Each point is reached from the start by the listed moves, each made once or not at all, plus a little noise. Is the number of moves made odd or even? Then give how often each move was made.
(in the rows, 128 means zero)

Moves:
(1): [159 101 106]
(2): [147 169 110]
(3): [157 141 171]
Start: [113 142 105]
Points:
[134 187  86] => odd (0, 1, 0)
[145 118  83] => odd (1, 0, 0)
[176 138 127] => even (1, 0, 1)

Moves:
(1): [168 117 147 133 166 157 118]
(2): [106 181 145 126 144 136 128]
(3): [124 117 181 145 113 133 126]
(4): [141 131 107 164 142 111  88]
(5): [110 112 122 120 166 106 134]
(6): [107 120 113 131 115 159 131]
Start: [141 106 142 126 116 102 117]
Points:
[128 117 191 176 197 138  75] => even (1, 1, 1, 1, 1, 1)
[168  79 179 186 141 150  69] => even (1, 0, 1, 1, 0, 1)
[137  62 194 143 165 144 113] => even (1, 0, 1, 0, 1, 1)
[159 149 178 129 171 140 107] => even (1, 1, 0, 0, 0, 0)

Moves:
(1): [170 137 126 141 112 121 133 135 124 120 140]
(2): [115 189 121 128 117 118 107 138 107 136 138]
(3): [123 138 162 130 123 115 129 140 134 135 126]
(4): [107 112 125 185 138 105 151 128  95 134 104]
(5): [123 137 117 145 162 136 121 116 162 115 130]
(6): [129 109 146 146 104 165 113 103 145 139 114]
(7): [132 141 136 118 146 141 162 110 129 143 137]
(8): [124 127 133 119 131 163 133 159 123 128 129]
(9): [118 155 105 122 107 123 147 134 166 135 151]
Start: [ 96 141 157 144 112 130 124 133 136 144 126]
Points:
[ 59 226 172 166  88 182 106 155 205 165 147] => even (0, 1, 1, 0, 1, 1, 0, 1, 1)
[ 83 204 212 155  91 159 124 113 139 186 129] => even (0, 1, 1, 0, 0, 1, 1, 0, 0)
[129 206 174 165  80 165 126 109 127 172 143] => even (1, 1, 0, 0, 0, 1, 1, 0, 0)
[ 37 230 155 205 123 123 146 182 155 160 136] => even (0, 1, 1, 1, 1, 0, 0, 1, 1)

Moves:
(1): [171 108 162 100 149 132 125 136 138 120 122  97 127 121]
(2): [143 158 119 122 132 133 111 119 143 140 106 127 115 129]
(3): [ 92 110 180 129 128 136 103 138 127 135 102 121 130 114]
(4): [146 131 149 176 105 108 129 133 122 102 125 126 111 133]
(5): [118 140 130 138 164 118 136 134 100 124 128 121 130 117]
(6): [126 122 121 136 127 174 157 142 121 130 113 145 129 157]
(7): [126 130 134 114 129 118 149 117 125 133 122 149 125 124]
(8): [121 118 132 117 117 107 131 162 120 147 138 132 122 146]
(9): [105 114 106 144 129 112 137 139 183 145 125 140 146 117]
(10): [130 129 126 144 116 122 131 103 119 174 121 110 119 129]
(11): [127 152 142 151 127 157 141 112 141 154 176 128 118 120]
(12): [141 107 131 133 137 132 106 131 124 140 143 158 126 117]
Start: [166 121  79 114 110 125 124 148 126 116 127 141 107 138]
Points:
[212 165 115 127 158 182 178 111 115 192 120 120  79 139] => odd (1, 1, 0, 0, 1, 1, 1, 0, 0, 1, 1, 0)
[149 117 170 196 132 172 149 162  90 139 141 194  81 123] => odd (0, 0, 1, 1, 1, 1, 1, 0, 0, 0, 1, 1)
[140 110 115 182  90 147 121 175 179 133  60 160  98 144] => odd (0, 1, 1, 1, 0, 1, 0, 0, 1, 0, 0, 0)
[170  53 170 171 136  70 101 199 133 180 109 124  95 107] => even (1, 0, 1, 1, 1, 0, 0, 1, 1, 1, 0, 1)
[158 103 152 133 155 157 144 171 155 249 117 161  87 120] => odd (1, 1, 1, 0, 1, 1, 1, 1, 1, 1, 1, 1)
